Each row is a point. To make a cloud, some directions were put in groups of two or more. Within a group, all points are equally far from the middle, so they leave a hole (a ring in 2 directions, a hollow ball in 3). The other directions are filled evenly. Then the cloud was stretched, turned, moved and blurred a little. How many holes are there, and how many directions does each take, smallest first?

Cloud:
[[-28  -4]
 [-32 -19]
 [ 17 -45]
 [-52 -21]
 [ 30 -55]
 [-43  15]
 [ 23  33]
 [-50  -2]
 [  7 -60]
 [ -2  32]
 [-18  51]
 [-25   7]
 [-19 -13]
 [ 16  33]]
Holes: 0

Cloud:
[[ -8 -25]
 [ -1  11]
 [  6  43]
 [ 21 -13]
 [ 37 -33]
 [-26  46]
 [-39  44]
 [ -9  59]
 [-53 -34]
 [-27 -35]
 [ 32  36]
 [-42   6]
 [-49  49]]
Holes: 0

Cloud (22 x 3):
[[ 32 -10  29]
 [ 35 -28  34]
 [ 22  31  53]
 [  2 -15 -10]
 [  6  22  25]
 [-22 -13  50]
 [ 15  -1   8]
 [-11 -24  -9]
 [  6  35   4]
 [ 34   5   1]
 [-30   7  60]
 [ 18   9  31]
 [ 11   9   1]
 [ -4   2  19]
 [  7  -6  19]
 [ -7  43 -12]
 [-19  19  -3]
 [ 16  26  37]
 [ 25  -7 -16]
 [ 25  34 -11]
 [-14 -11  39]
 [-26  -2  36]]
Holes: 0

Cloud, 29 rows:
[[-12 -14  -1  23]
 [ 25  46 -41  -2]
 [ -6 -21  -8 -35]
 [ -4   3  35  26]
 [ 20  19  24  28]
 [-48  23 -43   0]
 [  4  60 -48 -10]
 [ -1  11 -36  18]
 [  5  -6 -10 -19]
 [-17  34  38  14]
 [-22  12   6  18]
 [ 35  40  -2   4]
 [-18  -5  -4 -36]
 [-27  36  -4  24]
 [ -2  27  18  16]
 [ -7  29  -2  -6]
 [-13   0   7  41]
 [ 57  20  19  23]
 [-26  13 -14 -29]
 [ 10  38 -11  39]
 [ 10  46  -4   0]
 [  3  20  32 -11]
 [  8  36 -24  39]
 [-20  36  -3 -32]
 [ -7   7 -33  16]
 [ 13  10  17 -13]
 [ 12  56 -33  -1]
 [-45   4 -30  -2]
 [-30  36 -22  26]]
Holes: 0

Cloud:
[[ 40 -15 -23 -14 -17 -24]
 [-21  -6  25   8 -27 -35]
 [ -1  26 -13 -17 -29  22]
 [ 26 -33   0 -51 -20  22]
 [ 32 -16  -5 -48 -28  20]
 [ 29 -30 -23  20  22  32]
 [ 39  21  13  20  -6  18]
 [-16   0  34  -5 -19 -40]
 [ -1  34   4 -37  20  21]
 [ 51 -12  14  26  21  -9]
 [ 48 -19  23  17  20 -23]
 [ 47 -12  30  10  26 -22]
 [  2   4  37 -16 -13 -43]
 [ 31  23  42  -2  27   2]
 [ 37   3  -3  -5 -37  28]
 [ 18  22  46  -4 -23  10]
 [-30   4  44 -15 -24  -5]
 [ 35  -5  51 -14  -7  28]
 [ 30  -4 -24 -25 -13 -27]
 [-14   5 -22 -28  26 -26]
 [ -3  21  16  32  20 -14]
 [-14   4  20 -51  -5 -30]
 [  5  17  -9 -43 -34   9]
 [ 25  28  -5  25   8  -3]
 [ 12   2  31 -46   0 -36]
 [ 23 -26  35 -47  -4  35]
 [-11  13  39 -46 -19 -10]
 [ 16 -44  42  -1 -25  15]
 [ 40 -19 -22  -6  28  33]
 [ -3 -49 -34  -3  13  -7]
 [ 35  13  26 -41  30  27]
 [ 12   5   0  16 -14 -45]
 [-28  -9 -22 -12 -38  -4]
 [ -4  13 -10  -7 -49  -1]
 [-30   4  -2 -46 -22   7]
 [ 13 -51  18 -26  39 -11]
 [ 39   4  21 -38  38  26]
 [ 32 -40 -27  21  23   8]
 [ 29 -39 -14 -38 -24  11]
 [-23  -1  10 -23  45 -21]
 [ 29  -4  20 -54  -6  35]
 [ 24  -1 -14  -3 -32 -31]
 [  0 -42  46 -16 -10  28]
 [ -9 -34 -10  41  16 -16]
 [ 28 -13   5 -60 -11 -12]
 [  8 -29  36 -26  20  46]
 [ 25 -23  48  -8  10  38]
 [ 36 -13 -10 -22 -37  28]
 [ 32 -22  -8 -36 -27  35]
 [-23  -3  29   4  46  -1]]
Holes: 3 (2, 2, 2)

Cloud, 52 rows:
[[-19  11 -11  26 -30  48]
 [-23  -4  28  42 -39  47]
 [-21  10 -14  24 -26  49]
 [  8 -39  36  32  48   8]
 [-24  -1  25  20 -52 -25]
 [ 37 -20  11  14  14 -31]
 [ 31  23  24   3  36 -36]
 [  6 -29   1  26 -54 -37]
 [  1 -16   8  42  16 -53]
 [-41  11   3 -14 -22 -47]
 [  4 -18  -8 -33  48 -21]
 [ 30  -9 -26 -12 -31  14]
 [ 25 -13  21 -22   5 -48]
 [-14 -33   8   5  26 -58]
 [-24   2  19  30  14 -51]
 [-30 -41 -27 -15 -19 -47]
 [-11  26 -41  34   0 -19]
 [ 14 -27 -26 -14  10  31]
 [-21  15 -48  32  11 -27]
 [  5   1 -11 -51  -1 -50]
 [-52 -38  -9  -5 -22   8]
 [ 15 -37  -5  27 -42 -14]
 [-42 -19 -17  -1   5 -54]
 [-30   3  42  19 -40  15]
 [-16  10  23 -22  58  13]
 [-15 -60  -2 -35 -12  33]
 [-22  25 -46   7  -1 -27]
 [  0 -14  23 -46  -3  -6]
 [ -6 -42  33  24  -2   1]
 [ -1  28 -29  16 -22   2]
 [  3  12  19 -31  30 -32]
 [-12 -19 -26  50  -4   6]
 [  0  19  14 -40 -10 -49]
 [-25  26  24 -10  30 -22]
 [-13   1 -25  58  14  -1]
 [ 12   8  16 -35  16 -50]
 [ 33 -13  11   9  -5  47]
 [ 32 -24  21   9   9 -20]
 [-17  32  14 -13  34 -46]
 [ 40 -14  14  15  19 -10]
 [ 19  29  32  18  35   1]
 [-44  -2 -25   1 -27  13]
 [-41   8   2   8  29 -53]
 [-19 -38  26  13   9 -24]
 [ -7 -17  19  52  30 -23]
 [-27 -31 -24  28 -51  35]
 [-11 -11  14  37   1 -49]
 [-39  12  -4 -13  17  17]
 [ -2  13 -23 -11 -18  31]
 [ -8 -44  20  -4  58 -12]
 [-27   2  40  34 -17  16]
 [ -8  21 -25 -25  30 -23]]
Holes: 2 (2, 2)

Cloud, 72 rows:
[[ 15 -27   4   9  34 -32 -33 -32]
 [ -5 -21 -34   2 -18  -5 -23 -39]
 [ 14  26  -2  -7 -26 -37 -51  -7]
 [ 30   6 -16  -9  -9 -39 -11  31]
 [-29 -14 -23   6 -37  17   3 -22]
 [-26 -34  38  29   3  18 -14   3]
 [  4 -25 -38   0  10  -2 -14 -33]
 [ -5   5  10 -15 -10 -53 -18 -18]
 [-12  13  -3  -5 -31  -1 -60   7]
 [ -7 -33  -7 -18   1   3 -40 -37]
 [-45 -20  15 -21  11 -30  -5   6]
 [ 26 -18 -21   6 -23 -35 -37 -40]
 [-38   3   3 -16  22  20  26  23]
 [ 15 -44  20   1   1   8  18 -30]
 [ -9  25  22  24 -17  32 -28 -22]
 [-34   4   4 -37   3  26   7 -28]
 [ 13  23  21   9  23   9   1 -16]
 [-17  15   0 -28  22 -28   0  -3]
 [-16 -44   0   4  32 -12  25 -10]
 [  3  -1 -12  -1  40   6   9  -3]
 [-17  -3  29  33   5 -28  -3 -23]
 [  7   3  -8  30  21  16  -5  22]
 [ 11  27  11  13  -7 -22  39 -11]
 [ 16 -25 -25  -5  -1   0 -38  39]
 [  4 -16  26   2  41  28  -8  22]
 [ -7  26  11  21  -4  26 -21   9]
 [ 33  -9   1 -38  12  15 -36  -7]
 [-32 -16  -5 -39 -37  -7  -7  26]
 [  3 -42  -3  19 -15 -39   5  22]
 [-14  -7 -40   8 -40 -25   7 -31]
 [-22  20  -2  34 -21 -17   9 -16]
 [-16 -17  36  10  -4 -19  -4 -14]
 [-14 -23 -10  51  31 -16  -7  11]
 [ 12 -28  30  31  16   5 -15 -33]
 [  2 -33 -38   3 -15  28  14  11]
 [ -3  -8 -50  -5  23 -33  -6  35]
 [ 18  -2  20 -35  27  22 -38  -3]
 [ 27 -11   2   5  44 -36   1 -10]
 [ -7 -13   7 -25 -36 -12 -28 -15]
 [ 29  14   7 -13 -24 -19  13   5]
 [ 42   8 -13 -27 -10 -18 -17  -5]
 [-26 -30  18   0 -43  11  30   6]
 [-19 -21  18   6  14  11 -13 -49]
 [-22 -44   4  12  42  19   7  24]
 [ -1 -33  -7  -4  20  35 -28 -43]
 [ -5   2   3  27 -37 -25 -56   4]
 [ -1 -29 -14 -33  33  21   1   2]
 [ -5  -5 -13  -6  44   4   0  12]
 [ 13 -39   5  16   9 -14  36  18]
 [  4 -31 -26 -19 -16   2 -24 -45]
 [-41  -3  20  20   3 -33  28  11]
 [ -5  11 -18 -36  16 -10  -9   1]
 [ 23  18  21  -3 -43  22 -19  -7]
 [ 26   6  27 -24 -27  19  -3   2]
 [ -7 -23  21 -11 -35  -7  30 -28]
 [ 22  23  29  12  -2  18   3 -12]
 [  4  -7 -28  -6  30   2 -33  16]
 [-12  -2  20  -6 -12 -51 -23   7]
 [ -3   0  -6 -17  27  36 -49  18]
 [ 31   5 -43 -10 -10   1  -7  -7]
 [-20 -33 -11  28 -14  26 -41  11]
 [ 22 -34  -5   1 -33 -25  23 -33]
 [ -6   7   1 -23 -21   8 -54  38]
 [ 13 -17  -6  22  42 -14 -40 -38]
 [ -6 -29  -8  33 -19  25   1 -16]
 [ -5 -35  11 -25 -13  11 -50 -31]
 [-19  -4   6 -51 -11  -7  -1   0]
 [ 16  11  -9  35   1 -15  -4  44]
 [ -5  11  -4  35 -40 -28   8 -22]
 [ 23 -12 -32  17   5 -26 -46  29]
 [ 16   7  10  35 -44 -22 -27 -35]
 [-18 -20 -21  11 -44  19   8 -25]]
Holes: 2 (2, 3)

Cloud (94 x 9):
[[  4   1 -32  21 -53  32   9  35  24]
 [ 23 -27 -11  36 -33   2 -15  21  -5]
 [ -8 -12  30 -11   1  21  34  35  -5]
 [  0 -14 -11  34 -24 -31  15  16  20]
 [ -9 -10 -36  38  -4  -7  -3  -5  23]
 [ 40  -3  11  16 -42  20   6  39   5]
 [ 19  18  11  17 -38  -7 -28 -32 -10]
 [ 19  37   3  11 -23   1 -59  -7  25]
 [  8  -4 -19  14  -4  28  57   1  49]
 [-24  -3 -14  29 -32  -1 -11   0 -27]
 [-36  19  -8 -20 -44   3  -2   6 -12]
 [ 37 -18   6  17 -10  -9   8 -38  41]
 [  6 -28   5  -7 -11 -21 -35 -25 -20]
 [ -7 -22   8  25  13  25  35   8  38]
 [ 25  -3  10   0 -40 -21   1 -21  21]
 [-15  12 -21 -34  -3  42  -1  25  33]
 [  5  -1  -2 -17   2 -42 -37  -1 -32]
 [ 16  33  -1  13  -9  10 -52  16   9]
 [ 24 -27  -3  -8  20  19 -10 -11  32]
 [  1  26  -1  47  -4 -23 -31 -27  23]
 [ 15  15  15  23  26 -19 -27 -21  25]
 [ 26   6 -24  26 -10 -17   5 -33 -24]
 [-42  24  -7  19  -4  14  18 -30 -21]
 [  4   0  31  36 -45  -7   7 -34  26]
 [ 10  38   8  35  11  10  -7 -31  -9]
 [-42  21 -19   2  11  14  10 -32  -8]
 [-14   8 -33   9  25  32  16  26  21]
 [  4  22  -8  -4  -7  51 -19  20  18]
 [  9 -10 -41  -4  -7   5 -49   3  13]
 [ 25   9  -3  -8  16  16  23 -37  28]
 [ 33 -23 -15  35  12  -7 -10   1   0]
 [ 22   7  17  41  12  -9 -10   1  -8]
 [-19   9  -3  12 -23  -2 -27  35 -22]
 [ 13 -31 -15 -12  12  14  37  11 -13]
 [-27  14  -3  15  33  20 -19  11   9]
 [ 21  -6 -33 -14  10   3  18  17 -26]
 [ -5  43  10  24 -14  -9  -5 -32 -24]
 [-13  19  -7  40   6  35  33 -20  33]
 [  6  34  14  51 -18   5   4 -17  18]
 [-14  16   6 -38  -4  36  -9  24   8]
 [ 18  15   4  26  31 -17  -8 -17  31]
 [ -6 -13  -8   2 -51   2 -22  30  29]
 [-26  -2  30   3  -2 -11 -20  25 -21]
 [-20 -12 -22  34 -33  -1  -1 -18 -24]
 [ 30 -12   4  -2 -37 -17  31 -31  -9]
 [ -3 -19 -14 -19 -40  17  -6  19  40]
 [-31 -16 -20  -8   9  15  12 -47  -6]
 [ 28 -11  -8 -13   0 -22  48 -11 -30]
 [  5 -16 -27   5   4  29   1 -43 -24]
 [  3  19  13 -14  33 -43  27  20  -7]
 [ -8 -11  -6  25  22  47  23  -6  37]
 [ 39  24   0  14 -39  16 -12  22  15]
 [ 36 -12 -35  30 -28  20 -13   6  -3]
 [-24  -2 -29  40  17  16   0 -39  13]
 [ -9   2 -28 -32   2  38 -31 -25  14]
 [-16   4   2  -6 -48 -33  -1  41  12]
 [ -7  18 -17  21 -24  -9  24 -57 -30]
 [ -2  33 -21  35 -29  21  34  11  14]
 [-23   7  26 -10 -35   3   6 -12  30]
 [ 19  19 -13  15   2 -41 -11  29  30]
 [ 23 -17 -21  17  23  -2  -4 -39 -17]
 [  1 -16  24  -1  38   8   4 -20  -8]
 [-33   3 -24 -10 -30   5  -7 -39  -8]
 [ -3  55   1  -1  34 -10  -3  13  13]
 [-28 -25  21 -14 -23  23  32 -40 -12]
 [ 32  -7  15   2   1   2  42 -22  25]
 [  5  22  -6  -5 -42  17  22 -15  32]
 [  1  32  25   2 -16  -8 -19   4  52]
 [  3  16 -15  -6 -13 -14 -29   9 -45]
 [ 10  -6 -18  -6  44  18 -15 -22  13]
 [ 33  -9 -33  27  -3   3  -7 -11 -17]
 [-28   3 -17  -9 -32   7  30 -23 -20]
 [-30  20  13   0  -9 -42  -8  46  13]
 [  2  30 -20  21 -53   7   4  26  29]
 [-11  -7 -27  -2  23 -14  -8  34 -20]
 [-13  -4  11   1 -14  -8 -14  32  60]
 [ -8  51  14  19   5   1 -22 -27  19]
 [ 27 -13 -13  -1 -36   2   5   2 -32]
 [  8   1   8   9   0  55   7  15  27]
 [-24   8 -12  -9 -27 -47 -12  36   4]
 [ 18   2   6 -19 -14 -20 -25 -33  45]
 [  3  23  -7 -23  41  11  22   8 -29]
 [ -3  31 -13 -12  36 -15  11 -27 -40]
 [-30  -7  10 -27  41  12 -17 -16   9]
 [ 12 -13 -13  52 -28  23 -34 -22 -10]
 [  7 -25  12 -19 -34   7 -11   3  -5]
 [ 18  27  -2  10 -28  16  -9 -45 -14]
 [ 16 -22   6 -34  -4  -2  -9  24  12]
 [-41   2  -4 -25  25  -4  24 -18   5]
 [ -4 -22  25 -21 -20  -8 -12  27  -6]
 [-24  28  -5  44  -6  12  25 -26  -5]
 [ -2 -19  32 -22 -19  12  25  31 -14]
 [-34  27  15  19   2  19 -10 -14  34]
 [-18 -23   5 -19  -8 -17  40  19  12]]
Holes: 2 (2, 4)
